Every row gives one point. Each copy is the shape, with its points in the same order, turned, moved and blurred by noise. Say if it was mirrored as well.

Shape, 6 rows:
[[-0.37 -0.29  0.00]
 [ 0.17  0.14  0.47]
 [-0.12  0.22 -0.20]
 [ 0.29  0.15 -0.06]
 [-0.37 -0.52 -0.25]
 [ 0.38  0.26  0.38]]
Copy 1 (6 x 3):
[[-0.06 -0.08  0.42]
 [-0.26 -0.44 -0.34]
 [ 0.23  0.06 -0.06]
 [-0.11  0.06 -0.42]
 [-0.15  0.18  0.56]
 [-0.30 -0.28 -0.55]]
Copy 1 is: only turned
Copy 2, 6 rows:
[[-0.41 -0.32 -0.09]
 [ 0.07  0.28 -0.43]
 [-0.09 -0.01  0.34]
 [ 0.26  0.02 -0.02]
 [-0.44 -0.62  0.08]
 [ 0.31  0.34 -0.38]]
Copy 2 is: mirrored

Shape:
[[ 0.03 -0.12  0.00 -0.13]
 [ 0.28  0.21  0.28 -0.10]
 [-0.32 -0.38 -0.22  0.32]
 [ 0.30  0.09  0.43  0.06]
 [-0.28 -0.44 -0.49  0.35]
 [-0.06  0.28  0.22 -0.09]
 [ 0.36  0.43  0.15  0.02]
 [-0.16  0.47  0.41  0.38]]
Copy 1:
[[-0.05  0.06  0.01  0.05]
 [-0.17  0.44  0.08 -0.23]
 [ 0.23 -0.45  0.31  0.09]
 [ 0.04  0.47  0.16 -0.36]
 [ 0.33 -0.57  0.40  0.34]
 [-0.34  0.15  0.13 -0.32]
 [-0.29  0.49  0.36 -0.17]
 [-0.24  0.04  0.47 -0.68]]
Copy 1 is: only turned
Copy 2:
[[-0.01 -0.13 -0.06 -0.02]
 [-0.22  0.25  0.29 -0.04]
 [ 0.60 -0.31 -0.15 -0.05]
 [-0.08  0.28  0.34 -0.25]
 [ 0.73 -0.17 -0.52  0.04]
 [-0.02  0.06  0.35  0.16]
 [-0.10  0.55  0.22  0.09]
 [ 0.45  0.36  0.60  0.11]]
Copy 2 is: only turned
Copy 3 (8 x 4):
[[-0.17 -0.01 -0.14  0.02]
 [-0.27  0.05  0.06  0.49]
 [ 0.26 -0.06 -0.01 -0.49]
 [-0.05  0.21  0.04  0.51]
 [ 0.13 -0.02  0.06 -0.70]
 [-0.09 -0.27  0.03  0.37]
 [-0.25  0.02  0.33  0.57]
 [ 0.33 -0.32  0.32  0.50]]
Copy 3 is: mirrored
Copy 4 (8 x 4):
[[-0.11  0.16 -0.11 -0.25]
 [-0.17  0.15  0.37 -0.39]
 [ 0.17  0.28 -0.37  0.26]
 [-0.05  0.41  0.42 -0.33]
 [ 0.36  0.15 -0.55  0.25]
 [-0.29  0.04  0.29 -0.12]
 [ 0.04 -0.03  0.54 -0.38]
 [-0.10  0.14  0.64  0.26]]
Copy 4 is: mirrored
